Each wall is flat, endless, passes through zero and stands at right angles to its row. A trip goes straight from one point to another. List the walls that it crosses, first one first.
In the rows, zero is written as 128.

Walls:
(1): [138 146 158]
(2): [158 136 157]
(3): [144 162 149]
(4): [212  73  82]
(5): [116  97  61]
Trips:
[115 118  91] to [153  60 100] -> none
[109  66 149] to [163  53  87] -> none
[109  91 129] to [ 60 104 172] -> 4, 5, 1
[116 104 159] to [ 96 176 169] -> 3
[115 184  89] to [133 111 104] -> 3, 4
[118 144  97] to [202  92 116] -> 4, 2

Walls:
(1): [ 77  87 123 100 139  99]
(2): [136 121  98 120  78 131]
(3): [ 82  62 161 141 117 118]
(4): [138 119 169 110 195 115]
(5): [ 85  93 128  80 174 129]
(6): [173 123 149  97 192 118]
Trips:
[162 135 147 160 147 143] to [ 92 139 117 110 200 148] -> 5, 1
[116 114 152 157 115 154] to [159 118  75 167 121  76] -> 2, 3
[147  57 164 129 105 124] to [135 130 155  61 159  90] -> 2, 3
[138  95 131 104 168 167] to [160 131  97 113 173 143] -> 3, 1
[149 169 178 176 140  38] to [ 69 188 144 206 109 155] -> 6, 4, 3

Walls:
(1): [121 165 110  97  94 127  99 140 114 124 122]
(2): [122 125 126  98 110 112 124  62  75 152 160]
(3): [174 176 141 119 120 127 122  72 138 101  41]
(4): [126 146 102 173 116 107 167 100 190 179 104]
(5): [141 137 135 157 152 125 123 146 180 112 119]
(6): [194 123 164 142 152 162  69 157 116 118 122]
(7): [154 142  75 146 148 157 105 178  76 104 161]
(8): [113  82 130 197 177 104 167 100 188 148 177]
Trips:
[114 179 165  82 117   7 129 108 195 108 116] to [110 120  97  89  60 111  81  75 152  71 195] -> 8, 5, 4, 3
[140 184 129 105 143  93  84 109 159  94 113] to [144 133  74 129 121 156 156 200 198 140 146] -> 4, 7, 8, 3, 6

Walls:
(1): [135  82 101 190 178  72 109  82 154 127 107 110 115 122 144 111 158 132]
(2): [ 54 133 111 145 190  57 177 228 102  95 202  69 148 128 107 114 135 118]
(3): [ 95  46 116 104  68 100 121 113 111 109 104 146 117 119 166 111 164 118]
(4): [103 114 131 127 160  97 113 133 196 140 186 149 122 168 194 206 139  60]
(5): [198 128 162 120  72 118 182 100  94 183 145 152 112 128  58  86 107  71]
(6): [ 84  98  59 176 131 155 105 151 104 137 184 159 150 152 166 140  90 134]
(7): [167 178  49  62  81 135 148 144 114  99 146 128  46 130 100 132  30 108]
(8): [144 182  75 166 138  62 113 130 145 107 157  91 143 120 130 127 144 166]
(9): [180 184 150  91 106  68  93 142 150 123 101 117  93 125 118 123  74 117]
(10): [124 139 123  89  68  49 149  99 138 177 148 128 171  56 172 135 110 136]
Trips:
[151 141 123 148 165 122 141  85 103 104 182 147  90 154 139  52 120 177] to [167 149 104 179 144 115 124 150 121  96 163 139 133 141 198 152 177 143] -> 5, 7, 4
[ 77 227 114 158 156 127 158 112 142 111 125  83 119 200  71  64  78 125] to [139  65 175 152 130 135 154 134 171 158 105  74 143  93  96 132 154 109] -> 1, 7, 9, 8, 3, 10
[185 161 139 172  99 118 173  98 119 164 125 117 126 134 158 126 163  95] to [178 133 120 173 163  95 168  75 121  72 183 145 167 134 127 135 118 140] -> 9, 2, 6

Walls:
(1): [157 131 172  63  86 137 151 163 118 150 104 121  85  97 112 131 142 149
 170 149  94 118 122 138 161 104 146 153 174  78 104 117]
(2): [ 79 149 159 144 102 168 177 138 168 120 197 156  90 108 152  88 160 123
 149  70 141  94 165 168 183  65  91 106 151  90 130 124]
(3): [107 118 122 113 159 116  77 194 174 142 171 127 104 145 170 122 105 151
 113 183 129 123  83  94  79 151  59  96 110  94 194 177]
(4): [141 132  75 129 149 117 107  90 230 146  83 141  94 154 126 120 183 110
  91  69 102 118 118 141  94 133 121 116 188 170 194  97]
(5): [ 92  67 143 116 103 169  86 128 107 169 156 188 157 142 126 161 127  86
 113 128 156  97  89 158 123  52 161 170 122 139  79 150]
(6): [153 103 181  77  99 166 124 197 111 136 165 159 115 172 158  89 144 157
 150 173 141  87 157 106 123 127  90 154 113 171 117  89]
(7): [123 140 129 125 195 161 114 105 124 120  84  98 106 106 129  92 165 137
  91 124 135 187 141  97 101 165  96  93 182 112 169 125]
(8): [103 116 145 118 113 115 132 164  99 135 145 158 186 152 148 147 194 114
 156 111 118 193 158 115 111 180 186 135 120 176 121 105]
(9): [249  91  88 104 113 121  81  79 156 134 118  68 163 129 187  89 101 140
 171 153 168 142 109  74  55 140  61 189 139 134 149 149]
(10): [132 146 102 100 140 153 127 118 102  98 193 132 123 170 140 138 177 118
 153 133 149 150 106  62 153  66 126 168  88 160 125 106]
Trips:
[ 98 171 121 100 111 127 170 151 146  73 183 125 110  90  70 118 108  90
 143 196  93 158  98 131 163 112 118 114 126 136 139  92] to [147 112 127 129 181 150 152 143  94 131 150 140 114  43 158 148  77 146
  68 174 110 124 114 146  71 161 147 154 129 175 144  97] -> 2, 7, 10, 1, 9
[134 108 104 136 139 137 113 150 123 102  84 128 157 147 161 163  97 100
 108 122 137 121 107 133 180 158 125 159  72 153 127 154] to [135 157 127 173 117  45  99  97 154 137 116 110 103  81 147 143 103 135
 135 132 120  76 199  84 172 145  98  83  84  98 138 126] -> 8, 10, 5, 2
[ 82  65 103 150 131  98 134 148  47 109 155 144 120 143 166  91 125 109
 143 166 162  57 125 115 115  42 100 105 148 119 148 118] to [115 106 102 136 110 147 182  75 116 125 136 148 134 225 118 201 129 166
 162 152 166 105 118 147 110 137 168 114 112 118 131 130] -> 3, 8, 2, 6
[112 159 181 141  94 124 142 133  80 162 134 144 102 121 143  77 151 103
  86 187 157 119 153  82 140  77  65 120 116 152 142 151] to [ 89 117 104 162 130 156 101 108 121 119 127 103 144 119 108 141  61 135
 157 114 163 103 123  83  87 125  96 133 137 165 139 128] -> 1, 9, 2, 6

Walls:
(1): [141 103 129 112  81  70 158 162 166 147 115 167 191 160 101 207  58  60
 170 174  93 198 111 149 212 114  94 118 112 170 176 104 127 112 115 144
  72 155  74 155 142 103 150 125  90 126  86 141]
(2): [158 168 111 142 136 132  77 142 149  73 148  96 144  70  77  76  93 155
 164 143  79  55 118  73 134 154  96 124 132 193  83 107 135  96  94  95
 115 140 117 105 126 165 143 143 110 106 173 143]
(3): [179 160 138 154 131 169 135 116 133 171 143 114 128  56 153 141 102  96
 128 158  82 144 129 100 174 146 104 121 116 115 117  96 162 162 156 166
 174  77  63 123  96 105 143 176 148 107 124 115]
(4): [148 150  85 137 162 118  75 129 110  95  57 133 101  90 155 150 111 118
 121 110  97 127 154 121 154 107  98 119 121  88  97  76 123 137 110 159
 134 210 135 111 102 105 130 125 116  67 119 126]
(5): [ 90 181 105 132 179 134 127 147  96 143 131 104 121 133  63 183 113 103
 180 123 157 100 107 102 170  92  76 139 151  95 157 131 135 129 110 222
  76  80 138 125  74  98 216  56 130 120 142  85]
(6): [130  99  90 118 125 135  79 133 152 131 159 207 188 127 151  59 127 156
 119 141 146  34 110 118  72 161 211 144 157 123  89 176 132 189 135 163
 104  80 151 115 157 171  87  87 150 130 137 135]
(7): [109 128  64  77 111 159  81 138 199 130 106 118 125 107  86 114 125 125
 148 144 101 177 123  53 108 144 134 182  56 185 171  98  26 141 113 148
 161 115 203 129 115  79 106 124 147 149 105 153]
(8): [ 98 156  28 105 175 101 108 122 110  88 148 144  85 108 125 100 138 133
 107 170 111 103 157 119 107 150 118 148 206 127  90 190 175  51 204  92
  93  96 193 166 125 181  73  38 124  98 130 152]
(9): [189 175 147  64 207 148  56 206 136 136  81  98 167 111 168 101 113  86
 139 162  76 133 196  99 146  26 131 124 151 102  64 198 120 135 105 133
 128 150 115 123  71  83  47  86 169 144 144  84]
Trips:
[ 97  57 133 163 177 142 134 143  78 132 167 136 125  94  93 173  99 145
 131 123 178 106 124 128 147  97  83 110 123 138 118 198 138 139 149  86
 167 132 143 107 166 174 130  72 176 155 134 122] to [139 180 167 113 135 154 144 157  82 156 155  53 107 156 129  98  65  50
 163 123 148 144 148 208 129 146 119 177 129 128 163 127 153 108 105  76
 110 165 143 118 122  72 155  81  44 136  89  89] -> 6, 9, 1, 8
[164  73 159 175  96 158 102 166 138 145 109 105  81 105  61  94 162 137
 124 154 150 162 185  69 158 143 155 126  36 146 111 134 175 110 102  82
 108 102 157 109 160 101 133  91 135  79  95 109] to [121 166  86 125  67 108 139 139 161 109  86 174 101  20 133 114 140 135
 180 101 121 151 157 140 107 100 196  41 145 103  93 195 191 139 120 237
 113 115 119 106  82  84 127 178 159 142 124 103] -> 4, 6, 5, 2, 7
[105 186 195 160 124 178 124 133 149 150 139  63 107 206  97 144  62  92
  97 105 107  76 107  44  84 158 117 136  87  70 113 125 121 156 113 164
 178 116  72 222 124 177 104 183  90  91 139 120] to [158  50  93 169 163 105 155 136 159  89 137 113 160 175  86 179  27  88
 151 105  74 145 126 117 145 140 164 216 127 117 140 153 205 143 165 141
 174  68 109 152 113 191 101 132 122  64 130  84] -> 1, 6, 8
[170 138 112  88 133 181 157 171 114 102 141 154  47 146 131  92 112 102
 110 127 107 217 125 175  77  97 111 146 185 135 104 174 124 183 160 112
 130 117  90 151 165 210  37 209 148 151 156 140] to [151 156 178 109 119 193  62  92 132 174 181 146 156 137 122  74 170 162
 131 173 130 140 119 117  45 130 137 128 160  58 108 109 141 125 129 129
 106 149 134 146 193  84 137 139 118  70 140 145] -> 2
[165 161 114  53 127 125 109 124 166  94 133 140 156 103 170  81 113  90
 139 177  87  87 114 164 117 158 125 157  64 117  79 130 119 108  82 209
 154 151 117 140 161  68  96 132 147 104  77  96] to [116 196 117 125 169 146 119  68 119 118 133 184 177 179  84  74  74 158
  81 156 181  77 189 134  38 163 161 104 147  98  97 178  55 127 132  88
  62 160 125 156 130 129 174 103  75  93 122 165] -> 8, 1, 3, 7, 4, 9
[112 119 130  56 104  96  28  80  97 122 124 186 133  94 113 130 131  81
 132 140 170  79  99 120  90 114 158 148 163 163  96  91 131 135 130 111
 123 173 112 152 142 167  90  94 139  62 128 159] to [106  67 110 125 158 115 134  59 103 131 107 138  90  81 189 160  93  92
 116  55 140  93  39  86  57  96 127 137 103 139  83 146 128 169  63 129
  60  86 137 123 170 145 141 166 105 143  73 159] -> 9, 7, 8, 2

Walls:
(1): [170 218 139 130  70 126 111 193  84  77 147  73 150 119 117 159 167  99
 115 115 125 141  83 172 109 227 104 111  88 180 148  56  37 157 104  93
  84 178  83 110 140 195 102  91 127  97 207  90]
(2): [ 92  88 128 141 160 133 150 151 134 133  86 148 121 109 128 140 158 118
 110 140 165  98 130 163 142 199 139 100 110 142  50 150 190 155  77  67
 155 212 197 179  91  84 114 155 139  90  92  77]
(3): [ 65 113 174 169 123 150  69 165 111 173 169 159  81 169  85 168  99 140
  87 156 114 107  99 166 131 145 128  79  86 136  71 155 118 143 107  90
 108 172 147 114  98 125 100 116 151 129 147 133]
(4): [110 152 214 122 102 116 196 133  86 132 138  77 126 148  80  98  98 158
 188 105  67  67 121 119 163  54 148 120 100 202 122  81 134 100  74 119
  56 116  43 122  71 119 152 142 137 103  75 144]
(5): [198 125  91  80 178 122  98 219 160 178 102 129 157 169 120 143 134 113
 197 220  97 111 211 108 101 124 133 144 139 162 127 143 138  83  43 139
 131 140  50 107 177 141  68 133 136 114 128 143]
(6): [136 127  74  79 132  72 119 150  97 145 198 129 125 180 138  79 142 166
 105 107 126 117  83 147 123  83 126 141 130  97 162 142 120 148 111 113
 138  74  97 149 134  82 102 150  88 179 114 184]
Trips:
[107 105  96 130 157 105 102 159 164 107  93 134 168 111 128 157 151 130
 108 168 117 175 151 152  98  80 141 102 174 144 103  98 140 115  79 149
 143 143 154  83 125 168 104 122 123 157 106  92] to [154 106  97 122 171  92 134 126 149 134 193  68 110 180 137 134 123 116
  82  82 107 129 101  82 140  70 112  76 119 158 168 142 110  47 108 100
 132 159 165  82 111 134  51 134 139  83 135 178] -> 3, 6, 2, 4
[193 150 135 122 113  58  90 161 135 200 114 193 129 153 133 151 179 119
 109 191 130  85 180 151  93 131 102 109 159 141 156 166 128  84 208  78
 186  78 110  92 102 174 129  69  97 140 118 126] to [127 130 145 135 107 135 133 132 139 102  99  71 102 146 164 148 179 159
  91 145  89 121 171 199 194 143 119 191  70 133  99 154 119 148 132 173
 157 108 232  98 114 119  75 134  80  66 137  91] -> 1, 6, 2, 5
[132 151 117 171 139 133 189 128  62 165 155 134 141 145  94  63  67 183
 145 186 167 156 171 145 114 170 132  62 122  79  92 134 141 162 119 209
 175 154 145  99 148 101 108 132 168 112 152  90] to [138 104 187 149 105 162 121 168 107 141  83 119 111 161 192 191 106 121
 176 163 115 175 124  94  63 189 129 137 117 121 168 125 173  88 165  83
 169 149  96 147 133 133 145  99 119  80 118 103] -> 1
[154 113 152  99 106  90 112 199  89 129 115 133 103 147 131  66  88 202
 196 150 164 139  83 163 123 118 151 149 101  92 178 143 134 150 113 117
 140  88 118 137 131 126 131 173 122  94 140  76] to [ 99 179  91 157  60 121  77 155 162  97 150 138 106  66 100 134 197  55
 128 138 156 103 105  98  87 119  62  41 124 158 158 194  84 148  96 129
  99  98 151 133 173 174  99 132  93  83  97 130] -> 3, 4, 6
[129  97  55 117 126 129 156 142 122 194  96 120 173 149  89 138 143 134
 152 106  93  96 143 110  84  96 148  80 126 151 123 186 120 133  95 128
 169 123 186 169 127 171 130  91 179  49 138 162] to [123 153 122 123 151  91  45 115 129 130 110 188 163  85 164 190 164 124
 126 100  27 162 196 134  70 190 118 138 183 181  99 110  51 103  83 160
  77 115 102 194 164 126 134  95 141  78 129 142] -> 1, 3, 2
